Rows are points. Examples show where two turns around zero, p and q, send a point. Where does a point land after both, in the order given? Backwards means that the second turn is done in reverse. Each puzzle has new turns, and all numbers are rounded.
(in the rows, 128 means zero)

Turn p:
[121 117] => [128 115]
[105 108] => [119  99]
[131  85] => [154  93]
[155 201] => [112 204]
Turn q:
[140 146] => [143 144]
[176 125] => [175 118]
[ 67 113] => [ 65 122]
Where do these land?
q, then p backwards: [ 65 142] => [ 90 180]
p, then q backwards: [170 133] => [156 159]
p, then q: [149 109] => [155 119]

Turn p:
[ 72 131  98 125] => [ 90 113  83 147]
[143 103 114  90] => [126  87 140 102]
[144  85  95 119] => [142  74 137 135]
[113 133 205 161] => [103 193 172 152]
[168 187 128 145] => [178 172 109 105]
Turn q:
[147  96 126  74] => [168 119 112  79]
[168 152 145  75] => [170 177 129  95]
[152 107 102 156] => [153  99 128 160]
[143 100 154 133] => [141 109 159 114]
[ 64 151 124 204] => [ 45 113 136 184]
[136 128 122  80] => [150 143 104  94]
[ 87 162 122 173] => [ 72 136 127 169]
Where do these land?
p, then q: [133 128 125 147] => [135 130 137 144]
p, then q backwards: [187 101 160 129] => [176 109 177 137]
q, then p: [108 181 164 175] => [ 92 194 112 157]
p, then q: [155 130 166 118] => [128 162 149 102]
p, then q backwards: [ 51 117  72  79] => [ 36  96  81 133]
q, then p backwards: [129 127  76  92] => [125 168  80 134]
p, then q: [134 113 133 157] => [128 127 155 147]

Turn p:
[105 115 167 129 117 148] => [111 120 170 119 150 136]
[129 132  97 133 138 145] => [128 137 109 124 110 153]
[124 225 136 152  98 158] => [154 190 188 151  71 133]
[104  90 151  92 126 127] => [ 96 113 134  95 163 114]
[132 104 102 148 107  85] => [113  91 101 157 110 107]
[135 144 114  85 144 103] => [134 155  97 109 131  94]
[145  89 168 111 125 163] => [140  96 155  87 161 143]
[150 127  90 173 169  95] => [149 125  72 182 127 144]
Turn q:
[133 129 139 177 146  70] => [118 124  93 140 115  61]
[153 135 142 172 147 123] => [145 117 122 150 146  84]
[128 142  97 124  61 136] => [171 121 140  95  82 151]
[ 88 141 105 110 112 164] => [137 138 139 144 103 183]
[127 108 179 148 153 110] => [ 92 131 144 146 143  81]
[136  85 108  63 156 161] => [ 91 108 132 106 175 191]
[131 156 126 102 122 132] => [141 157 127 115 133 145]
Where do these land?
q, then p: [ 92 112 150 167 158 129] => [101 111 139 185 129 137]
p, then q: [160 173  86  84 113 131] => [165 152 116  62 108 138]
p, then q backwards: [ 84 100 169  98 117 159] => [149  84 167  79 125 135]
q, then p: [108 122 139 109 168 162] => [122 150 143 149 145 175]
q, then p: [167 124 134 101 120  88] => [118 156  98  98 137  93]
q, then p: [120 142 160 153 112 127] => [141 121 147 155 129  99]
q, then p: [107 154  82 140 125 120] => [138 110 120 122  76 144]
q, then p: [186  97 104 171 110 108] => [126  75  75 109 150  97]

Turn p:
[105 196 156 139 177 122 114 136 140] => [ 92 172 145  92 151 120 130 114  71]
[135 117 121 149 117 125 123  87 142] => [137 152 129 119 110 146 126 125 164]
[154 189 120 124 121 114 136 108 144] => [132 152 112  71 113  99 145 127 122]
[109  98 110  31 113 121 143 142 130] => [128  46  94 120 116 134  80 159 114]
[ 87 125 118 154 134 113 122 149 125] => [ 87 146 126 161 133 124 121 131 124]
[149  97 136 151 141 117 139 126 127] => [137 127 131 141 148 134 131  99 157]
[141 103 111 131 118 146 133 128  74] => [156 109 115 170 106 138 151 114 125]
[153 119 111 128 120 135 118 142  78] => [164 120 110 165 117 117 145 117 114]
[155  98 123 144 121 140 106 123 149] => [161 142 134 137 146 139 125 142 160]
[115 104 110 129 132 161 152 129 138] => [116 106 124 137 136 160 150 147 142]
[136 177 163 118 114 115 130 141 149] => [121 133 154  86 130  84 125 132 111]
[ 97 111 158 136 128 127 118 123 141] => [108 132 163 136 129 143 104 129 133]
Turn q:
[121 159 106  87 123 103  82 115 159] => [145 147 114 100  95  76 101 123 158]
[125 152 107 145 147 142 106 129 110] => [134 151 100 137 102 148 123 122 123]
[154  86  79 135 145 132 110 131 130] => [139  98  93 115 121 133  96 148  87]
[133 124 145 106 118 143 162 176 141] => [129 144 175 129 147 122 140 167 111]
[152 151 134 156 129 126 146 114 112] => [139 129 114 168 138 133 147 111 125]
[104 104 136 164 114 104 105 126 132] => [120 102 121 124 137 156 103 127 167]
[ 95 141 105 115  98 163 125 134 142] => [142 131 142 101  86 135 153 153 142]
[158 119 168 105 128 125 114 133 143] => [146 135 159 119 156 109 107 107 120]
[114  91 151 164 148 122 154 117 137] => [105 107 116 119 178 158 140 126 132]
[125 153 148 105 129 119 176 105  74] => [ 83 135 146 167 120 108 170  96 115]
Where do these land?
q, then p: [136 131 115 166 137 140 135 109 120] => [134 127 107 138 127 148 162 134 143]
p, then q: [ 97  85 112 102 130 148 146 133 155] => [131 129 136  84 132 171 115 159 112]
p, then q: [123 110 109 138 104 132  86 122 103] => [170 125 124 164 124 148 121 137 142]
q, then p: [ 95 146 164 103 148 104 154 156 140] => [ 74 139 143  99 144 117 115 123  94]
p, then q: [142 147 162 104  91 140 141 119  97] => [123  84 170 147 142 111 120 110 127]
q, then p: [146 120  98 171 132  96 126 146  97] => [129 166 123 181 141 138 146 150 140]
p, then q: [137 147 100 114 155 125 137 119 108] => [119 112 111 135  95 118 144 133 104]
q, then p: [158  97 171 134 155 131 151 115 158] => [133 123 108 117 152 169 124  79  99]
q, then p: [141 125 135 118 106  95 151 119 157] => [114 128 120 127 162 123 101 101 149]
q, then p: [151 143 105 141 123 111 127 161 159] => [141 146 113 140 168  93 133 130 125]
q, then p backwards: [103 130 151 131  91 154  80 126  89] => [112 101 166 133 119 130 135  64 109]
q, then p backwards: [106 155 114 116 162 159 103 112 151] => [151 170 104 135 136 117 121  84 135]
